Rows are points. Each copy is the shape, with its points in the same order, turned, moved and blurred by noise. Say if it was mirrored as well.

Shape, 6 rows:
[[-20.8 -22.9 -14.1]
 [ 14.2  39.1  17.4]
 [-18.9 -17.8 -16.0]
 [ 27.6 -10.1  -3.8]
 [-23.3  25.6 -21.8]
 [ 18.9  -3.1  -2.8]]
Copy 1 (6 x 3):
[[-24.8 -31.6   5.9]
 [ 21.1  30.2  -5.0]
 [-31.7 -24.6   7.7]
 [ 21.3 -22.0  -5.2]
 [-35.0  12.4 -19.5]
 [ 12.9 -13.9   1.2]]
Copy 1 is: only turned
Copy 2:
[[-29.9 -12.4 -21.7]
 [ 23.8  32.0  11.8]
 [-25.3 -10.4 -22.1]
 [ 16.0 -21.2   0.5]
 [ -7.0  30.5 -35.2]
 [ 12.9  -9.5  -2.1]]
Copy 2 is: only turned

Shape (11 x 6):
[[-24.2  23.2   6.6  13.8 -16.5 -12.5]
 [  8.2  11.0  10.5  44.5 -12.1   8.0]
 [ 17.5  23.4  23.6   4.8  18.8  35.5]
 [-31.4 -13.7  11.3  13.1  31.0 -13.4]
 [ 11.0 -13.9   6.9  -9.4  43.0  20.0]
 [  3.2  -4.6  19.2   5.1  12.6 -20.8]
 [ -0.3  12.0 -12.8  19.1  23.6  -3.3]
 [-17.3  36.6   7.2   7.0   3.9  25.4]
 [-26.6 -31.2 -11.7 -11.2  -9.9 -19.2]
 [ -1.1   4.7 -31.8  52.1   7.2  13.1]
 [  4.8  10.1 -25.3   8.8  -4.4   2.7]]
Copy 1, 11 rows:
[[-21.2   7.5  -1.2   8.4 -23.7 -28.4]
 [ -1.8   5.5   7.6  47.5 -28.0  -8.8]
 [  4.0  39.0  22.9  12.3 -21.5  31.5]
 [-28.0   1.7  26.5   8.9  26.6 -12.1]
 [ -1.1  16.0  22.8   4.9  25.3  35.1]
 [  9.0   7.9  16.5   6.4  13.2 -17.1]
 [-14.9  27.4  -4.4  24.1  12.1   1.6]
 [-24.7  28.2   2.6   7.1 -31.3   9.1]
 [-16.8 -31.2  -6.9  -8.2  14.1 -16.2]
 [-25.3  10.7 -15.6  62.0  -0.7   6.6]
 [ -7.1  10.7 -30.5  20.4  -7.0   2.6]]
Copy 1 is: only turned
Copy 2:
[[-12.4  36.8  17.6  26.1 -11.9 -20.1]
 [ 28.2  27.4   2.5  42.5  -9.6  -1.7]
 [ 24.4  30.6   9.0   2.7  26.4  27.4]
 [-16.6  -0.1   8.1  33.3  37.7 -28.8]
 [ 11.4  -8.7  -8.0  -4.1  42.3   3.1]
 [ 14.8   8.4  16.3  13.1  19.7 -30.2]
 [  5.2  24.9 -22.8  20.3  16.1 -18.7]
 [ -9.7  42.1   4.4  14.3   9.3  14.6]
 [-24.2 -21.3   7.5   9.7 -11.3 -34.4]
 [ 10.4  22.6 -41.8  49.2  -2.7  -4.1]
 [  3.2  18.9 -22.5   9.3 -13.5 -14.0]]
Copy 2 is: only turned

Shape (13 x 8):
[[-14.7  30.4 -18.8  33.7 -13.7  53.6  42.1 -35.9]
 [ -9.9   1.2 -17.4  18.5  27.9  38.8  -2.6  32.0]
 [ 32.7  17.3  32.9 -10.4  12.8 -13.9  26.0  -4.6]
 [  1.5   9.5  -0.7   2.9  -2.9 -18.3 -11.0  37.7]
 [ 29.1  -1.4   3.1  -9.4   4.0 -17.5 -17.2  -8.8]
 [-26.5  13.9  -8.4  11.4  17.2  11.7 -10.5   7.7]
 [ 14.1 -18.2  11.0 -30.2  -7.3 -13.5  -6.0  -9.2]
 [ 15.3 -13.4  45.7  -4.2 -10.1 -10.7  11.4 -23.4]
 [  0.4  -3.9 -33.9  12.5  12.7  24.7   8.8  18.3]
 [-14.3   5.6  10.2  -7.1   2.1   0.4   4.2 -10.0]
 [ 12.5 -20.5  29.3 -17.2 -31.5 -11.4  17.5 -24.9]
 [ -1.4  -9.2  -9.8  36.2  17.4   3.1  20.3  -6.4]
 [ -2.5  18.1   8.8  16.7 -39.5  48.3 -10.6 -30.3]]
Copy 1 (13 x 8):
[[-40.3  15.8  33.1  27.7  32.6 -14.5  52.0 -31.4]
 [-12.2  20.8 -17.7  34.7  23.0  41.4  18.5  11.9]
 [ 31.3   3.9  12.6  -6.0 -31.8  -8.2  25.1   9.8]
 [ -4.2  23.6 -15.5  15.3 -12.3   2.4 -12.2  41.4]
 [ 25.9  -5.1  -6.0  -6.2   4.0 -12.6 -12.3  17.7]
 [-24.0   9.0 -24.0  25.9   5.0  10.8   3.7  -0.8]
 [  7.2 -15.6  -0.1 -30.8  -1.6  -3.6  -8.0  24.8]
 [  8.7 -30.9  30.5  -9.9 -24.8  -6.4   4.1  12.8]
 [-11.2  18.2 -13.7  20.8  36.2  15.6  23.7  22.1]
 [-16.4  -6.6  -5.1  -2.6  -9.3  -2.9   7.2   3.1]
 [ -5.8 -26.5  33.9 -28.6 -11.3 -17.1   3.5  23.8]
 [ -6.0 -13.4  -3.5  37.6  14.7  -5.2  32.1  18.4]
 [-29.4   7.8  47.6  10.7  24.3  -3.4 -11.3 -25.4]]
Copy 1 is: mirrored
Copy 2, 13 rows:
[[ 17.9  12.3 -38.8  10.8  13.4  50.9  60.8  -8.0]
 [ -5.1 -29.5 -13.3  11.7  20.4  11.3   7.2  40.3]
 [ 16.7  25.1  22.6 -28.0  -2.1 -30.2  27.5   3.5]
 [ -1.9  10.7  -7.1   5.9 -21.4 -24.2 -13.7  36.4]
 [ 28.2  -1.6  -0.1 -10.9 -18.5 -34.4  -6.8  -5.0]
 [-12.0  -2.1 -18.8   6.5  12.2   8.1  -9.2  10.1]
 [  9.1  -7.6  15.3 -12.3 -35.8 -22.8  -2.1 -14.7]
 [ 14.3  20.4  35.2   3.8 -18.3 -21.0  20.9 -24.2]
 [  2.3 -29.2 -28.7   7.2  -4.1   1.0  20.6  28.4]
 [ -5.2   8.8   1.0  -3.5  -8.8  -0.9   4.0  -9.4]
 [ 13.1  14.4  27.4   2.4 -46.1 -12.7  24.6 -28.4]
 [ -0.2  -5.8 -20.9  22.0  12.4 -18.5  33.5   4.4]
 [ 42.6  14.4  -3.1  21.4 -10.2  50.2  11.5 -13.5]]
Copy 2 is: only turned

Shape (14 x 11):
[[-13.3   8.9 -10.7  -1.7  -6.3  -3.4  20.5 -23.0  14.2  -0.3   0.6]
 [ -5.4 -13.1   6.4  -1.5  -3.3   6.6   6.4  14.9  -1.0   3.6   0.6]
 [  1.1  -3.0 -16.0 -14.2 -16.6 -14.6  14.0   3.8 -58.9   7.9   4.0]
 [  4.4  26.8 -16.9  -0.6  -9.2   4.2  -0.4  10.9 -25.9  -1.0  15.4]
 [ 17.5  43.8  -1.9 -50.6  -4.7 -18.7   5.5 -10.6  15.9  15.7 -23.8]
 [-15.5   5.6 -15.6   6.0 -10.3  -4.1  -2.8 -18.1  10.6  -3.9 -12.2]
 [ 17.8   9.0  23.1   3.7  -8.5 -50.4  -6.7  22.9 -11.5  -1.9   5.9]
 [ 23.9   4.9  22.9   2.8  94.9   3.6  -4.8   8.0  12.3  -7.6 -15.2]
 [ 15.7   4.0 -14.1   1.6 -15.4   4.6   8.7  11.6   6.1 -33.7 -13.4]
 [ 16.3  14.8   9.5 -13.6 -16.6  -9.3 -17.5   2.5 -37.2   3.5  10.0]
 [-26.4  -2.0 -15.7  -7.3   7.6   8.3  -8.5 -21.2  10.1 -39.6   1.7]
 [ 23.4  -1.4 -13.1   3.4 -17.0   1.0   0.0 -13.9  -2.0  -1.3   4.0]
 [ 12.3  -1.6 -11.8 -11.1 -13.4  -5.9  10.0   1.0  16.3 -27.7  16.1]
 [ 24.8  -8.2 -15.5  -1.1  11.8 -19.4 -12.3  19.4   7.6  10.6   2.8]]
Copy 1, 14 rows:
[[ 22.0  -7.9  11.3  -0.8 -11.6  17.6  25.7  15.0  -2.9 -17.9 -15.2]
 [  0.2   1.3   3.0  -8.2   2.0  -1.0   4.6  15.8   7.9   6.5   6.3]
 [-15.4   6.2  -4.3 -15.0  -5.2 -23.4  29.3  15.5 -48.2  12.9  -4.1]
 [  0.0   4.9 -18.9  -4.4  12.4  -2.5  14.8  17.5 -32.2 -21.4   8.4]
 [ 21.1  38.4   5.1  34.5  11.4   6.0  13.9  -7.7 -18.8 -22.6 -45.4]
 [ 17.5 -24.8  10.1   5.4  -5.2  15.6   9.9  11.0 -13.4 -12.3 -14.0]
 [ -6.3  12.8  28.1  15.8   8.7 -44.4  -3.1  27.2  -9.3 -23.9   9.2]
 [ 36.1  -5.0  31.9 -10.6  80.2 -16.3  21.6 -25.5  36.1  -4.5   4.9]
 [-18.0 -17.2  -8.0   8.7   0.8   0.9  10.1  -9.2   5.0 -29.5  -5.9]
 [ -6.4  20.7   7.6  -7.1   7.9 -16.5  -6.4   4.3 -40.5 -13.1   5.7]
 [ 13.9 -34.6   1.5 -31.4   4.3  11.9   1.6   1.6  -1.7 -24.4 -31.6]
 [  8.0  -7.4   8.2   3.6 -16.2   0.7  10.8 -11.3 -17.9 -18.1  11.0]
 [  2.4  -6.8  -7.2  -6.5 -16.8  -9.4   9.3  -2.2   9.2 -36.0  -7.8]
 [ 21.4  -4.4  -1.6  18.9   7.2 -30.3   1.5  -5.3   0.4  -1.8  14.3]]
Copy 1 is: mirrored
Copy 2 (14 x 11):
[[-19.0   6.3  -9.4  12.8   2.3   7.8  30.7  13.9  -7.3  -2.5  -5.9]
 [ -1.7 -21.1   7.9   0.2   4.3  -6.2  -1.2   7.1  -4.8   6.8 -10.1]
 [ 24.9  -7.4 -20.2  29.6  -7.2   2.1 -21.1  14.7 -44.4  12.5  19.6]
 [  7.1  22.3 -15.4  -2.6   9.5  -2.9 -16.7  10.0 -16.3  23.7   9.5]
 [ 21.6  28.0  -6.8 -26.4  23.5  22.9  30.2   5.7 -36.6 -26.8 -14.6]
 [-16.0   9.2 -19.5  13.0  -3.4  13.2  13.1  -5.4  -0.7 -12.5 -20.4]
 [ 33.2 -10.0   4.3  19.3  48.9  10.7 -19.6 -11.7 -10.2  -2.1   1.0]
 [ 10.0 -38.0 -12.8 -54.4  16.2 -13.5  27.9 -51.8  26.0 -16.2  37.9]
 [ 11.3  19.8  -9.2  10.5  -0.9 -21.6  -4.1  12.6  16.0 -20.5  -5.8]
 [ 17.6  16.2   4.1   4.4  10.4  13.3 -26.5  -3.9 -23.6  12.4   9.4]
 [-46.3  10.6 -18.1   0.9  -7.2  -0.5  -2.5  -1.3  12.2 -28.6   7.7]
 [ 13.2  11.2  -2.9  11.4 -13.3  14.9   2.3   9.3   9.2   4.5  -4.9]
 [ -2.7  13.1   0.9  10.6   5.6   7.6  -4.2  29.9  12.8 -16.8   5.7]
 [ 25.6 -16.6 -22.6 -12.4  16.5  19.4 -13.4   3.7  13.9   4.3  -7.4]]
Copy 2 is: mirrored
Copy 3, 14 rows:
[[ -7.1 -18.2  -2.9   0.7  -2.2  14.5 -20.4  -5.4  -2.7  24.2  -6.8]
 [  5.9 -15.6  11.2   1.7  -7.8  10.9  11.0  21.2   4.0  -0.4   9.2]
 [ -0.2 -29.9  -3.1 -32.7  -8.3  -0.2 -27.7  31.6 -25.7 -22.6  23.1]
 [-10.6   1.5 -17.2   0.1 -11.8   4.7 -24.6  37.7 -10.9  -4.8  13.9]
 [  5.1  10.4  39.4  -9.2 -11.6 -12.4 -56.7  25.2   2.0  35.2 -20.3]
 [  3.2  -7.1  -5.3   1.7 -18.1  15.6 -10.9  -8.3 -10.2  13.2 -12.0]
 [-20.0  -2.9  18.2  -3.9 -10.8 -48.2   5.7  23.6 -14.6  -7.8   0.1]
 [ 16.0  38.1   0.2 -27.0  46.4  -8.7  24.8  26.9  50.3   0.4 -38.1]
 [  3.5 -20.9 -10.2  19.9 -26.9   0.1 -15.5  22.2  16.3 -11.0 -21.3]
 [  2.5   9.4   9.1  -3.8  -6.6 -17.9 -25.8  26.5 -18.3 -20.2  25.4]
 [-13.5   1.0  -4.2   7.6  -6.0  34.4 -13.5 -16.7  12.0 -17.9 -23.6]
 [ 10.7 -10.9 -12.9   3.8 -21.7  -9.6 -21.3   3.7   9.7   2.7   9.7]
 [-17.2 -18.9   0.2  15.0 -20.4  -1.8 -18.5   4.7  25.6  -1.4  -1.6]
 [ -0.6   5.0   3.2 -22.6 -28.4 -16.3   8.1  21.3  22.4   4.4   5.0]]
Copy 3 is: mirrored
Copy 4, 14 rows:
[[-15.7   1.0   5.3   0.3  -0.5   1.1  23.7  -6.5   9.4  20.4 -17.6]
 [-10.2   6.0   5.4  10.8   3.3   9.2 -21.6  11.7   2.6   9.6  -4.2]
 [ 22.0  38.7  -3.3  -8.0  -6.0  22.0   4.3   7.3 -33.3   7.4  12.6]
 [  5.3  35.4  15.0  22.2  -6.1   0.3   4.4  -7.7 -11.8  -5.5   3.6]
 [-12.1  23.2  29.1  -6.4  46.0  -0.5  38.9  27.4  20.4 -17.7  -0.3]
 [ -8.8  -7.8  -5.5  12.2   3.1  11.8  17.4 -10.6   8.6   1.5 -18.7]
 [ 19.2  -2.3   0.7  20.6  -4.6 -13.7   4.9  46.7  -5.4  -9.1  25.3]
 [-21.3 -24.3  46.7 -18.8   6.9 -52.5 -39.0  18.3 -23.4 -42.7 -34.6]
 [ 16.1   8.9  18.5  21.8 -10.7  17.0   0.5  18.0  18.7  -2.9 -34.3]
 [ 17.5  18.5  18.0   6.8  -0.9  14.4   4.4  11.2  -9.1 -17.6  32.2]
 [-21.6  -1.8   2.5   1.1 -27.2  21.8   6.2  -9.7  11.8 -19.4 -33.9]
 [ 17.8   5.8  16.0  -1.0  -2.5   6.6   5.2  -6.7  19.3   6.4  -5.1]
 [ -0.9  15.6  16.9   3.8 -27.5   5.8   3.5  11.1  30.0   5.7 -15.2]
 [ 16.5  14.2  -2.0  -3.3   4.7 -23.4 -17.9  14.5  12.9  -8.6  -4.0]]
Copy 4 is: mirrored
